Each row is a point. Two turns around zero, p and q, are shown by what they do to some points. Write where each new point lands after one turn and then the other. Backwards means that the second turn is done in reverse. Each puzzle has new turns, and all numbers are rounded.
(in the rows, 128 means zero)

Turn p:
[182 135 172] => [ 78  80 117]
[146 178 146] => [ 74 142 122]
[122 100  86] => [167 129 161]
[ 48 122 100] => [186 188 113]
[111 125 116] => [144 142 130]
[159 109 147] => [119  88 126]
Turn q:
[170  68 178] => [122 203  81]
[121 149 109] => [124 101 139]
[100 152  52] => [146  46 131]
[128 125 118] => [131 120 122]
[ 94 129 166] => [150 157 163]
[155 146 144] => [ 94 139 132]
Where do these land?
p, then q: [118  85  95] => [ 90 159 102]
p, then q: [143 168 142] => [157 114 159]
p, then q: [100 191 166] => [144  62 169]
p, then q: [122  66 137] => [114 139  68]
p, then q: [111  99 124] => [106 130 103]
q, then p: [174 160 105] => [182 150 112]

Turn p:
[167  31 119 132 126 144] => [163  57 149 118 102  67]
[146  83 141 110 140 109] => [116  87 124 117  96 109]
[134 153 138 137 109 114] => [131 135 114 152 128 152]
[ 96 147 123 130 115 100] => [ 96 145 115 153 145 131]
[104 154 145 137 151 106] => [102 165 108 129 115 133]
[182 148  76 141 127 103] => [164 104  68 120 162 137]
[122 146 143 140 120 169] => [151 155 159 131 127 143]
[ 99 150 142  83 134 110] => [ 74 134 133 117 130 156]
[100 139 125 142 129 197] => [153 170 183 116 146 123]
Turn q:
[127 101 127 132 176  81] => [142 100 103 111 158  78]
[155 135 141 139  96 105] => [130 167 117 117 153 144]
[156 156 144  92 125 173] => [104 106 125 129 115 191]
[ 93 106 149 135 153  97] => [155 115 129  95 125  86]
[145 124  81 173 122 154] => [ 83 152 138 174 130 107]
[145 132 148 129 112 142] => [114 139 135 114 131 152]
[106  85  78  98 102 133] => [162 115 175 178 147 122]
[104 134 121  93 112 100] => [180 125 124 136 127 137]
[121 180 163 162 154 167] => [ 82 134 105 100  67 135]
Where do these land?
q, then p backwards: [135 150 114 158 147  91] => [121 129 107 162 152  94]
q, then p: [138  91 133 131 143 108] => [104 121 108 104 107 117]
p, then q: [132 183 178 163 119 182] => [ 72 160 107 117 100 194]
p, then q: [ 93 101 116  63 130 116] => [174  95 160  97 106 100]
q, then p: [126  76 120 117 142 127] => [113 120 116 119  81 108]
q, then p: [100 142 114 126  91 118] => [162 133 115 143 125 160]
p, then q: [161 124 104 166 163 137] => [132 124  94 159 171 149]
p, then q: [140 156 146 100  90 145] => [ 86 116 160 110 109 139]
